Each row is a point. Each copy is the shape, with its points in the same order, turned, moved and blurred by noise. Some copies are also mirrored. Which?

Shape (7 x 3):
[[-15   5  30]
 [-12  15  -1]
 [ -2  -3 -88]
 [ 12 -56  76]
 [ 26  16  38]
 [ 20  41  51]
 [ 33  16 -30]]
Copy 1 (7 x 3):
[[-28  -4  34]
 [-15  10   4]
 [ 18  -2 -78]
 [-14 -67  78]
 [  8  11  52]
 [ -4  35  65]
 [ 34  14 -14]]
Copy 1 is: only turned
Copy 2, 7 rows:
[[ -1 -13  34]
 [ -9   0   1]
 [-14  26 -72]
 [ 50 -83  31]
 [ 37  -9  34]
 [ 29  16  75]
 [ 21  32 -26]]
Copy 2 is: only turned
Copy 3 (7 x 3):
[[-42 -33  17]
 [-45  -6  -2]
 [-18  67 -40]
 [ 11 -82  47]
 [-34 -56 -11]
 [-48 -70 -21]
 [-18  -3 -45]]
Copy 3 is: mirrored
Copy 4 (7 x 3):
[[ -4   6  56]
 [ -9  15  21]
 [-16   0 -65]
 [ 36 -57  91]
 [ 37  16  51]
 [ 35  46  71]
 [ 30  22 -16]]
Copy 4 is: only turned

Shape:
[[  5 -35  28  19]
 [-10 -57   3  45]
 [ -4  -4 -46  -6]
 [ 10 -73  27 -18]
 [-39  45 -24 -15]
 [ 39 -61  15  27]
 [ -8  75  -6  56]]
Copy 1, 7 rows:
[[ -6  55  13  10]
 [-21  69 -21  36]
 [ 20  12 -53  -9]
 [ -1  95   2 -25]
 [-13 -40 -30 -27]
 [ 21  84   2  23]
 [  7 -59   3  45]]
Copy 1 is: mirrored
Copy 2 (7 x 4):
[[  7 -36  27 -13]
 [  7 -54   3  25]
 [ 34   4 -37 -21]
 [ 19 -72  26 -42]
 [-15  44 -38 -42]
 [ 41 -50  40   4]
 [-12  83   7  22]]
Copy 2 is: only turned
Copy 3 (7 x 4):
[[ 22 -23   4  27]
 [  4 -52 -26  39]
 [-15  22 -47  -5]
 [ 49 -43  -7 -13]
 [-54  47  -6 -14]
 [ 50 -28 -26  40]
 [-51  64   5  71]]
Copy 3 is: only turned
Copy 4 (7 x 4):
[[-12 -17  18  30]
 [-24 -42 -10  54]
 [ 18   4 -35  -8]
 [-14 -48  39  -6]
 [ -4  63 -53  -4]
 [ 26 -58  19  34]
 [ 23  75 -37  72]]
Copy 4 is: only turned

Shape (7 x 4):
[[-63 -58   9  75]
 [-19  77 -13  -9]
 [-31 -29 -34   2]
 [ 11  38 -31 -44]
 [-12  18  29  12]
 [-42 -46 -22 -35]
 [  7 -16 -40 -27]]
Copy 1:
[[-57 -31 -31  80]
 [-15  76  -7 -38]
 [-24 -15 -55  -1]
 [ 18  35 -24 -61]
 [-14  23  17   9]
 [-34 -45 -42 -34]
 [ 15 -10 -46 -31]]
Copy 1 is: only turned
Copy 2:
[[-75  17  24 -95]
 [ -9  36  -2  55]
 [-44 -22 -26 -28]
 [ 12 -17 -28  45]
 [ -6  12  36  -6]
 [-55 -59 -13 -16]
 [ -5 -38 -37  -4]]
Copy 2 is: mirrored
Copy 3:
[[-39 -80  51  46]
 [-40  47 -25 -16]
 [-20 -57 -30   2]
 [  4  21 -55 -28]
 [ -8   9  25  -8]
 [ -5 -73 -23 -35]
 [ 17 -30 -48 -12]]
Copy 3 is: only turned

Shape, 12 rows:
[[-28   5  -3  -8  31  58]
 [-23  25   1  58  -7 -21]
 [-76  -1 -19  -2 -11  39]
 [ 34   2  12  46   5   4]
 [-45  23  -3  -6  -3 -25]
 [ 26 -13   8  94  44 -33]
 [ 26  47 -13 -12  21 -29]
 [ 33   7 -20 -13   3 -43]
 [-93  -9  22  -2   9   9]
 [-18  31  -4  22 -10  13]
 [  0  -5  40  -3  -7 -13]
 [ 32 -17 -10  -6  19 -35]]
Copy 1, 12 rows:
[[-44  -3   7   5  17  53]
 [  0  24 -23  44 -38 -15]
 [-71  -5 -33 -11 -28  31]
 [ 19  -5  27  52  -6   0]
 [-14  25 -33 -21 -21  -5]
 [ 44  -5 -17  92  15 -25]
 [ 13  49  24 -10  17 -24]
 [ 19  11  20 -16  15 -49]
 [-30  -8 -69 -20 -26  44]
 [-23  26   5  17 -28   7]
 [ 33  -6   1 -11 -22  15]
 [ 25 -13  15  -6  22 -34]]
Copy 1 is: mirrored
Copy 2:
[[-11  -6  -5   1  47  55]
 [-22 -10  13  56 -32  -8]
 [-55 -18 -16   4 -10  65]
 [ 36 -20   9  47  -8  -9]
 [-56   4  -1  -1 -24  -1]
 [ 10 -37  15  95  12 -51]
 [  4  32  -5  -7   0 -37]
 [  6  -4 -17 -16 -12 -55]
 [-81 -27  29   9  -1  55]
 [-11  12  -2  28 -19  26]
 [  0 -28  43  -2 -13  -5]
 [  8 -30  -7  -9  13 -49]]
Copy 2 is: only turned
Copy 3, 12 rows:
[[ 19 -40  -6  24  28   1]
 [-26  27   5  30 -47 -34]
 [ -3 -71 -22  24 -16 -27]
 [  2  41  20  14 -20   9]
 [ -7 -10  -1 -12 -21 -57]
 [-56  76  21  32 -21   7]
 [ 26  48 -17 -22  15 -46]
 [ 12  48 -16 -54 -15 -17]
 [-36 -66  21   9  -5 -44]
 [ 17   0   0  19 -18 -28]
 [  3   4  50 -27 -17 -23]
 [ -9  38   4 -49  -4   9]]
Copy 3 is: mirrored

Shape, 12 rows:
[[ 35 -93  41 -22 -20   4   1 -19]
 [ -5 -41  -6 -25  19  13  12  49]
 [  7  12  14 -13 -25 -57   1 -22]
 [  5  17 -13 -49 -32   5 -27  -4]
 [ 10 -21 -18  32 -60   7   8 -20]
 [-22  55  -8   6 -51 -32 -37 -11]
 [ -9  10 -39   7  -5  19  19 -10]
 [-31 -23 -26   0 -21 -32 -18  27]
 [ 29 -25  -6  33 -17  15 -33  -4]
 [  2  -2 -91  -6   7 -64 -74  20]
 [-25 -25  -1  21  -4  26  47  18]
 [  7  -1 -23   9 -25   0  25  42]]
Copy 1, 12 rows:
[[  8 -79  43 -51  13  29   6 -13]
 [-54 -14 -24 -37  14  16   4   2]
 [ 13 -22  19  17 -19 -49  30 -20]
 [  1  15  11 -23 -52 -23 -12  -6]
 [ 27 -17   6  25 -30  45  14 -34]
 [  4  27  20  52 -52 -39  -6 -37]
 [  5  17 -23  20 -21  22  11  17]
 [-41 -28 -23  23 -28 -11  -7 -29]
 [ 21 -10   3   5  11  27 -32 -34]
 [ -3 -24 -81  25 -37 -60 -63 -30]
 [-35  -2  -4  15   8  53  36   7]
 [-20  13 -31  -1 -10  20  29 -33]]
Copy 1 is: mirrored
Copy 2:
[[ 32 -63  53 -16 -21 -10  59   7]
 [  3  14   9 -16 -25  56  35  22]
 [-15  23  33 -17 -13 -59   4  -2]
 [-12  -1  -1 -78 -21 -14 -10   3]
 [-40 -41 -13   4 -28 -26   9 -30]
 [-62  14   1 -33  -8 -53 -43  10]
 [-25   6 -26 -12   4  15   4 -35]
 [-53  17  37 -21 -43  11   5  -1]
 [ -2 -52  13  -1 -19   3 -23 -12]
 [-30  45  52 -44 -68  28 -69 -38]
 [-30  -3 -14  21   6  30  49   3]
 [-21   8 -27   2 -39  11  14   1]]
Copy 2 is: mirrored
Copy 3, 12 rows:
[[-28 -83 -37   5 -16  38  50  48]
 [ 43 -21  17   1 -12  38  45   6]
 [-11 -26 -11 -26 -17 -48 -14  26]
 [ 25 -20 -10 -43 -31  25 -45  21]
 [  2 -12 -54  36 -50   1 -11   5]
 [  8  14  -2  -1 -29 -29 -75  14]
 [ 37  14 -34   2 -15  13  -6 -30]
 [ 26 -34  26  19 -33 -13 -17  -4]
 [ 30 -43 -45  39  -7  15 -14  30]
 [ 95 -79  22   1 -28 -39 -66 -23]
 [  8  15 -14  32 -17  21  42 -11]
 [ 49  15 -13  12 -37  -1  21  13]]
Copy 3 is: mirrored

Shape (13 x 8):
[[ -1 -21  -3  -6 -13  14   5  31]
 [ -4  48 -49   3  10  -1 -10   9]
 [ -2  -4 -32  18   0 -11   4 -43]
 [ 90  17   7   9 -32  -6  13  18]
 [ 27  -1  15  21 -12  57   8  19]
 [  5  19 -10  95  12   7  13  13]
 [ -8  -7  26   0   8   2  13  32]
 [ 23 -25   1 -10 -68   9  -3  -3]
 [ -5 -25   9 -12 -13  -3  58  16]
 [ -8  26  25  -5   7  -2  37  15]
 [  3  -9  11  79 -11  33   7 -30]
 [ -2 -25  10  -5 -10  40  -6  20]
 [ -7 -24   5 -14   8   0  13 -14]]
Copy 1:
[[ 11 -13  10 -11 -10  13   3  39]
 [ -4  52 -11  22  30   8 -22  22]
 [-16  -2 -17  52  -3   8   0 -10]
 [ 95  19 -15  15 -31  -5  -4  11]
 [ 51  -8   8  -1   2  57  12  23]
 [ 42 -15  -3  59  67  14  21  28]
 [ 17 -12  42 -10   6   2  13  25]
 [ 24 -14 -38 -16 -46  11  25  10]
 [  7 -11  36  17 -40   0  32  41]
 [ 17  24  49  11   2   0  30  15]
 [ 33 -38 -14  49  34  46  38  -8]
 [ 14 -23  11 -21  -7  42   2  24]
 [ -9 -16  25  14 -22  11   1   0]]
Copy 1 is: mirrored
Copy 2, 13 rows:
[[ -1 -23  -4   2 -23   0  -7   7]
 [  3  29   7   7  43  -4  38   3]
 [ 33  -8  32   2   9 -12  35 -45]
 [ 12  19 -39  55 -56  38  43 -21]
 [  0  -7  19  14 -35  59  -2  10]
 [ 17 -17  59  79  14  26  25   8]
 [-25 -28  -1  20  -7   6 -17  -9]
 [ 28   1   0  -2 -74 -15   5  -9]
 [-35 -54   1   0 -33  -7  14 -19]
 [-54  -4  11  19  -6  10   6 -29]
 [ 36 -15  79  42 -22  37   6 -20]
 [  9 -16   7 -14 -26  25 -25   8]
 [  3 -26   8 -12  -7   3   0 -42]]
Copy 2 is: mirrored
Copy 3:
[[  9 -11  -9  11  -2  19   8  22]
 [-16  68 -32 -22  -4  14  17  14]
 [-12  34 -19   3  17  -2   8 -47]
 [ 68  34  14   5 -53 -21  20  -1]
 [ 39  10  14  18 -21  56  22   5]
 [-23  25  14 -20 -51  47  58 -32]
 [  6 -15  15 -25   0  24   9  22]
 [ 26  10   9  54 -16  -5 -22  -2]
 [ 15 -14  24  13  30 -10  27  15]
 [ 11  20  33 -28  16  12  16  18]
 [ -9  12  28  23 -27  57  17 -59]
 [ 24 -12  -6  22   0  48  -1  17]
 [  5  -5  -4  -6  31  13  -3 -16]]
Copy 3 is: mirrored

Shape (13 x 9):
[[ -6  18 -56  43  67  10  -7 -27   9]
 [ 19 -63  41  38  14 -45  10  67 -17]
 [ 37   6  30  57 -27  19  -1  26  -6]
 [-47  19 -20  -8  33 -24  -4  -2  39]
 [-33 -43  61 -29  34  25 -33 -10  53]
 [ -1 -16 -37  -6 -35  30 -14  58  -9]
 [ 35  41 -35 -30 -36   7 -21  13 -18]
 [ 41   7  37   7  61  15  20   5  26]
 [-13   7   3 -46   1  25  40  -7  44]
 [ -9  11  35   7  26 -49  70  69 -15]
 [ 49  25 -55  44 -15  -3 -24  27  41]
 [-30 -58  40 -49   3 -31  45  -8  13]
 [-57 -66  39   4  -4 -59  15  -8   0]]
Copy 1:
[[-22  26 -46  20  95 -44  -3 -16  13]
 [ 25 -47  20  56  -4  10  48  43  -2]
 [ 42  28   0  50  13  48  10 -13  16]
 [-50   7  11  -1  24 -52 -15 -19  38]
 [-31 -71  28   0  26   7   3 -67  60]
 [-18   4 -62  38 -32  25 -21   6  32]
 [ 18  37 -51  -5 -34  -2 -42 -28  -7]
 [ 41 -15   5 -29  54   2  23 -14  35]
 [-31  15 -15 -40  -8  -6  24 -41  58]
 [  1  10  38 -18  -6  -2  47  69   5]
 [ 49  48 -44  55  12 -35 -26 -10  42]
 [-45 -42  22 -17 -30 -14  70 -32  15]
 [-56 -42  48  44 -19 -22  58 -24  -7]]
Copy 1 is: only turned
Copy 2, 13 rows:
[[ 32  23 -72  -8  18   2  37 -33  -4]
 [-16 -35  48  63   5 -35  30  62 -35]
 [ 30  17  41  62 -12  16 -10   3   1]
 [-43  -6 -57 -20  10  -5  32  -6  28]
 [-54 -48  15  18  67  30 -21 -47  31]
 [ 18 -23  -1  -3 -10  57  -8  61   1]
 [ 31  30  13 -56 -19  33 -25  28  10]
 [ 13  -9  37  20  22  -8  46 -34  30]
 [-27 -25   5 -29 -30  36  15 -28  54]
 [-44  15  41  18 -41 -28  74  47   7]
 [ 77   0 -24  16   0  -5  -9  35  38]
 [-75 -66  28 -10 -27 -17  12 -13  -3]
 [-84 -44  -6  38 -14 -32 -17   8 -22]]
Copy 2 is: only turned

Shape (16 x 11):
[[ 41  -6  19 -53  42   8  37 -11 -23 -32 -34]
 [ 51 -30  24 -26  34 -12  -3   9  24   6  -4]
 [ 26  20 -42  34 -29  21  20   6 -23  20  52]
 [ -6 -22  28   7 -12  12  30  15  -3 -25  31]
 [  6  -3   7 -12   3  17  29   2  18  30 -24]
 [ 21   5 -41   3  -9 -16  37   0 -73  10  22]
 [-11   9  -5 -28 -14 -30  18  14 -26 -21 -19]
 [ 24 -51  26   6   4  66  25 -48  35 -15 -15]
 [ 11 -26  19 -26 -49  -7  45 -19  18 -36 -14]
 [ -6  19  -7 -10  25  19  -2  25  16 -23  -7]
 [ -7  49  -3   7  19 -31  18  60 -23 -10 -29]
 [ 50 -35  -8   2  44 -29  44  11 -41  -9 -18]
 [-11 -11  12  -2  20 -23  47 -38  30  -7  12]
 [-16 -42 -20  12  -7  -8 -27  13  28 -38  39]
 [-11 -29 -32 -10  -3  19  16  45 -30 -22  35]
 [ 20  -5  36  -2 -20 -41   5   8 -57  26 -14]]
Copy 1:
[[ 46 -38  17 -42 -18 -13  15  -8  26 -56   2]
 [ 31 -44 -27  17 -11 -27  23   7  28  16  -4]
 [ 36  62 -46 -10 -12  37  -2  45 -16  27  -9]
 [ 39  12  13  40  -5  22  21  41  -2 -24  -1]
 [  1   1   3  -7  -2   6  13   8  35  -7 -39]
 [ 37  34 -18 -50 -29  -5  10  54 -48  -7 -15]
 [ 16  18  11 -10 -13 -43 -12  44   1 -33 -18]
 [ 51 -33  24  39  -6  59   5 -30  25  -7 -29]
 [ 62   9  41  22 -28  -9  -3  35  37 -28 -39]
 [  3   3 -20   8  35  -8 -17   5  28 -22  11]
 [ -6  44 -43 -15  11 -50  14  22   1 -55  -6]
 [ 55 -33 -32 -34  -7 -27  37  20 -21 -29 -30]
 [ 47   6  48  11  25 -16  27   7   5  13 -13]
 [ 36  -2  -1  64  26 -10 -31  45  -9  15   9]
 [ 13   0 -16  12  11  14 -13  80 -20 -21   8]
 [ 12  14 -17   4 -77 -41  22  18 -21  -7 -24]]
Copy 1 is: mirrored
Copy 2 (16 x 11):
[[ 20  23 -12  -9  59  37  77 -49 -24 -24  15]
 [ 18   1  17 -43  46  33  26 -26  22   4  -7]
 [ 29  -5 -10  40 -22  27   3  27 -25  55  26]
 [ -4  17  23 -19   5   9  30  23 -21  -6  47]
 [  9  22  20   6  15  18  52 -13   9  27 -14]
 [ 10 -26 -13  20   6  15  41 -10 -78  41  23]
 [-14  17  -1 -11  32 -20  29 -22 -54  -1   3]
 [ 15  13  13 -12 -35  45  80 -32  62 -23  35]
 [ 21  31  -5 -34 -15 -26  61 -17  -6 -14  20]
 [ -6  30   3  21  41  18  18   7   1 -13  -3]
 [ -3   2  32  31  65 -11  21  19 -54 -10 -26]
 [ 18 -54  -3 -15  44  28  69 -11 -42   7  10]
 [ -1   9   9 -10  28 -19  44 -19  30  17  53]
 [-42 -16  -5 -24  -9   3 -21  32  14 -10  32]
 [-37   6 -11  -8   2  36  22  39 -53   9  24]
 [ 19 -10  50 -19  18   1  23 -46 -61  29   2]]
Copy 2 is: only turned
Copy 3 (16 x 11):
[[ 18 -31 -80 -16 -29 -54  37 -10  -7 -40   8]
 [ 33 -60 -36 -28   7 -23  29  28  -5  -4  31]
 [ 46  61   1  10 -21  39  37   9 -33  12  20]
 [  6 -10  14  27 -22   0  54  22  -5 -30  26]
 [  1  -9 -21   4   2 -37  52  10  -3  31  -9]
 [ 50  36 -22  18 -27   2  22  -4 -69 -25 -15]
 [ 11 -11 -15   9 -36 -21  14  -1 -14 -31 -34]
 [ -9 -47 -29   3  -6  -6  95 -33   8  19  69]
 [ 12 -44  15 -17 -55 -17  61 -25  10 -10  -3]
 [-15   2 -33   0   4  -5   9  23  29  -5   8]
 [ 30  21 -26  22   4 -34  -9  31  23 -27 -45]
 [ 57 -21 -51  -4  21 -26  45   3 -47 -51  -7]
 [ -9 -13  32 -24   3 -48  38 -18  -8 -14  31]
 [-17 -30  18  -2  10  53   5  21  -4 -27  25]
 [ -6   6 -21  17 -21  38  46  44 -34 -41  -4]
 [ 63 -29 -12  42 -28 -38   3  12 -40   4 -23]]
Copy 3 is: mirrored
Copy 4, 16 rows:
[[ 18  10  -8 -15  31 -38  83 -16 -17 -14 -26]
 [ 37 -17   4 -35  37 -57  15  -1  13   9 -18]
 [ 37 -30  16 -18 -24  39  30  42  47  11  49]
 [-13 -34  35  -5  20 -11  24  32  11 -34   8]
 [ -7  -4  29 -21   4 -10  36   3  16  38 -18]
 [ 40 -34  -2  14 -28   0  74  29   2  10  52]
 [  3  -9  16 -10 -33 -24  47  20 -39  -8   1]
 [ -7 -39  18  -7  54  23  30 -18  42  -1 -70]
 [ -7 -42  43 -17 -20 -19  40   9   3 -34 -53]
 [ -6  20 -11 -27  14   3   8  22  -7   1   2]
 [ 10  53  14  -1 -23 -28  28  51 -25   9  28]
 [ 47 -15 -15  31  21 -56  67  30   9   5  -3]
 [-32 -24   2  13 -16 -34  18 -22  38 -12 -15]
 [  0 -53 -16 -16   5   2 -38  42  -5 -23  -1]
 [ -7 -46  -9 -18  16   7  38  67 -15  -9  29]
 [ 51 -24  65  15 -11 -35  41   3 -28  11  26]]
Copy 4 is: only turned

Shape (15 x 12):
[[  5   1 -17 -51  22  24  -4  10   5 -23  11  -1]
 [ 51 -62  29  27  23 -30  67  30 -31   9   5   0]
 [-30  39   2 -22 -43  13  58  58  12 -18 -32 -31]
 [ -1   6   5   6  76  -9   3  -6 -50 -35  19  14]
 [ -1 -34   0  14   1  42  61  -6 -79 -29 -28  24]
 [ 42  12 -12 -12  55  57  36  66  13 -10  24  23]
 [ 23  -5  14  57 -12 -31 -37 -46  -6 -24   9 -68]
 [-27   9  13  18 -26  30 -19  -3 -17   1 -61  37]
 [-48 -23  -2 -43  26 -12  -1  46 -11  -9  30 -31]
 [ -5 -27   9   5  31  10  39  27 -17  27  47   9]
 [  4  42 -27 -15 -11 -35  50  17  44   1 -17   2]
 [ -9  -7 -30  -9  46  62  30  41 -23  29 -40 -19]
 [ 14 -23 -15  37  28   1  39  15  29 -12  94 -43]
 [  4  13 -14  14 -22  -3   7   0 -62   1  30  25]
 [ 17  62  14 -18  -8  17 -16 -47  36   8  31 -34]]
Copy 1, 15 rows:
[[-14  14   9 -38  22   8   4 -26  -3 -30  28  -5]
 [ 77 -58 -19   2 -10 -11  58  12   1  35  18   2]
 [-43  33  16 -32 -24  42  51  57  -5  14  -4 -20]
 [ 29 -18   2  -1  66 -11  42 -19 -43 -49   8  19]
 [ 45 -17 -10 -29  -7  65  62 -17 -71   5  15  34]
 [  9  -1  25 -17  37   5  -3  36  -4  -2  94  25]
 [ 32 -28  29  54   3   8  -9 -34 -17 -19 -67 -55]
 [ -5  20  36 -18 -23  37  13 -19 -29  -2 -46  64]
 [-53 -29 -15 -39  32 -24  33 -15 -15   2   3 -24]
 [  6 -23  -6   3  40  -6  42 -17  -4  40  38  10]
 [ -5  51 -15  -3   0  17  26  39  49 -17  -6  -5]
 [ 14 -12   8 -66  48  47 -10  26 -22  30  11  27]
 [ -5 -43 -15  66  44   6  11  -3  11  16  53 -52]
 [ 16  33 -11  22   7  -2  33 -30 -61  14   0  14]
 [ -4  57  64  19  34  13  -1 -38  24 -13 -10 -45]]
Copy 1 is: only turned
Copy 2:
[[-11   0 -25 -36  -3   8 -14  22  -8 -19 -13 -21]
 [ 39 -58  42   3  -2  34  37 -31 -43  16  41   3]
 [  9  41  52   2  12  -9  23  26 -18  -8 -52 -73]
 [  4   0  -4 -14  34  14 -42   6 -54 -31  39  34]
 [-15  25   9  56 -21  51  -4 -32 -44  -8  19  -5]
 [ 55   6 -31 -24 -10  41  27  67 -29  -6  41 -30]
 [ 11 -46  -4  16  41 -83 -42 -64  11 -23  14   0]
 [ 10  19   9  50  -8  19 -59   7  24   8 -46   2]
 [-42 -38  38 -45  19  17 -25  39 -19 -28   2 -35]
 [ -8 -20  23 -18   9  34   9  18  -3  14  56 -14]
 [ 19  20  22 -33  24 -27  44  23 -10  12 -46  -1]
 [  5 -13 -21  22  27  51 -10  33 -42  33  -7 -61]
 [ -3 -42   4 -10  35 -38  51  23   9 -18  86 -29]
 [-17  26  21   0 -29 -20 -26  -3 -13  29  32   8]
 [ 30  33 -25 -55  51 -40 -19 -20  48  -4   0 -29]]
Copy 2 is: only turned
Copy 3, 15 rows:
[[ 16  15  17 -44  21  44 -20   5   3  -6  14  16]
 [-20 -59  20  18  80   1  23  57  -2 -21 -10 -36]
 [-60  61   3 -58  17  -1  37  19  37 -42  13   7]
 [-22 -26  56  15  71  69  -9 -33 -17  11   4  25]
 [-33 -64  29 -22  28  63  67 -16   7 -38 -19  10]
 [ 19  20  41  -3  60  95   8  72  20 -18  -7  21]
 [  8   8  35  42   5 -14 -10 -48 -38 -21  10 -75]
 [-29   1  48  -2 -47  14   9 -27  22 -43 -43  35]
 [-37  13 -12 -44  45  35 -46  16 -20   6  25  21]
 [-21 -23  -8  19  38  45  -1  44  -1  19   8  -1]
 [  9  51   2 -17  47 -17  13   0  56 -17   1  19]
 [-29  15   8 -32  32  77  17  30   3 -15 -62  -6]
 [ 11  17 -28  46  62  45 -13  32  -9   8  53 -51]
 [ -5 -10  12  25  17  16  48  -4 -40  -9  10  39]
 [ 42  64  34   6 -23   8   5 -21   8  38  16 -24]]
Copy 3 is: only turned

Shape:
[[-16  -1  -4  53  13  -7  -4   6  13   0 -12  19]
 [ -2  19 -12  -7  12  10 -24  -3 -10   0  -8  10]
 [  2 -13  19  -1  11   2 -25 -17  -2  -7   4  27]
 [-16  -8  -1   4  14  -6  -2 -13   9 -17  -7 -12]
 [-13  -8  14  -5  14   1  13 -10  20   3  -7  35]
 [  8  -4  24  -9  11 -15 -20 -11  -4 -16  -5 -11]
 [ 17 -11 -10  -1  13  14 -22  27  14  -6   3  -7]
 [ 30  20  12  -2  11  -1 -13 -20 -31   1  10  -1]
 [-15  95 -12  -5 -28  16 -18 -22   1   4  -1  -4]
 [ -6 -12  10  -4  -6  14 -14 -19   7   3  -6 -10]
 [-16   7 -20  -7 -43  -4   3  -8  16  -9 -27  17]
 [ -3 -12 -37  -2 -15  -3  -9  -1   9   1   3   3]
 [  5  -8   8  13 -13  32   8 -12   2   2 -46   1]
 [  4  -5 -14  -1   7  -1 -15 -18   4 -35   0  -7]
 [  3 -15   8  -1  -1   2  -3 -17  17 -24   5   2]
 [-19  -3  18   9  10  19  -3  14  -7 -14   6   2]]
Copy 1 (16 x 12):
[[-25  14  18  25  -9   6   7  23 -18  38  -9 -15]
 [ 12  10  -3   0  19   4   0  13 -17  13  27   7]
 [-12  29   1  15  12  -9 -11  -9 -26   0  11  -1]
 [-12   4  11 -16   5   6 -10   5 -10   8   4 -21]
 [-20  18  14   9 -11   3  22 -19 -12  -7  -1   3]
 [  2  27   9  -3   4  -6 -31   5  -4 -13  11 -15]
 [-11  24 -22  -1  27  19  -7  22  14  13  -4  13]
 [ 18  11   8  19  15 -30 -27   4   2   8  27   4]
 [ 49  37   9 -24 -23 -14  19  19  -7  54  62  13]
 [-16  18  -4 -22  -2 -12 -17   5 -17   7   9   7]
 [ 20  10 -19 -17 -35  13  13  -5 -30  21  -6   1]
 [  7   4 -29 -17  11  -5  11  10 -14  23 -11  -1]
 [-18  -9   2  -3 -30  11 -25   7 -15  14   2  32]
 [  3  10  -6 -15  19  12 -20  -6  -9  22  13 -20]
 [-16  20  -3 -10   0   4 -14 -17  -3  14  -3 -15]
 [-31  13  -3   4  -3   1   0  12   8   3  26 -11]]
Copy 1 is: only turned
Copy 2:
[[ -1 -28  14  12  25  -8 -22 -20  11  11  17  -2]
 [ -1  26  -1   7  18 -16   0 -19  11  -9 -17 -14]
 [ 19  13  -5 -25  30 -12 -13 -19 -11 -21   0  -5]
 [ -8  11 -10 -16   8   7   4 -22   4   3  19  -4]
 [ 20  -5 -15  -6  25  10  -5 -26  -4  -9  -7  25]
 [ -8  23 -15 -32   4 -15 -10 -23 -18  -3   2 -11]
 [-10  27  -7  14  19   6 -20   8 -20   0   6 -20]
 [-11  15  -5 -12  -7 -37  -7 -20  -9 -39 -15 -19]
 [ -8  39  43  11 -22 -46  31 -13  36   8 -40  19]
 [ 13  18   8 -17   4   9   9 -15 -12  -6   3 -13]
 [ 20   6   4 -17  -2  18  -4   1  32  24 -30   2]
 [ 11  10 -12   3   7  11   2  20  19   5  -1 -20]
 [  7   3  25  -8  -5  36 -13 -36  -1  -8 -21 -15]
 [ -5  30  -9 -20   7   1 -11  -7  17  -9  17 -11]
 [  3  17  -6 -28   4  10 -14  -5  -2 -11  15   7]
 [-21   7  13 -14  35   5   2 -12 -12  -9   0   1]]
Copy 2 is: mirrored
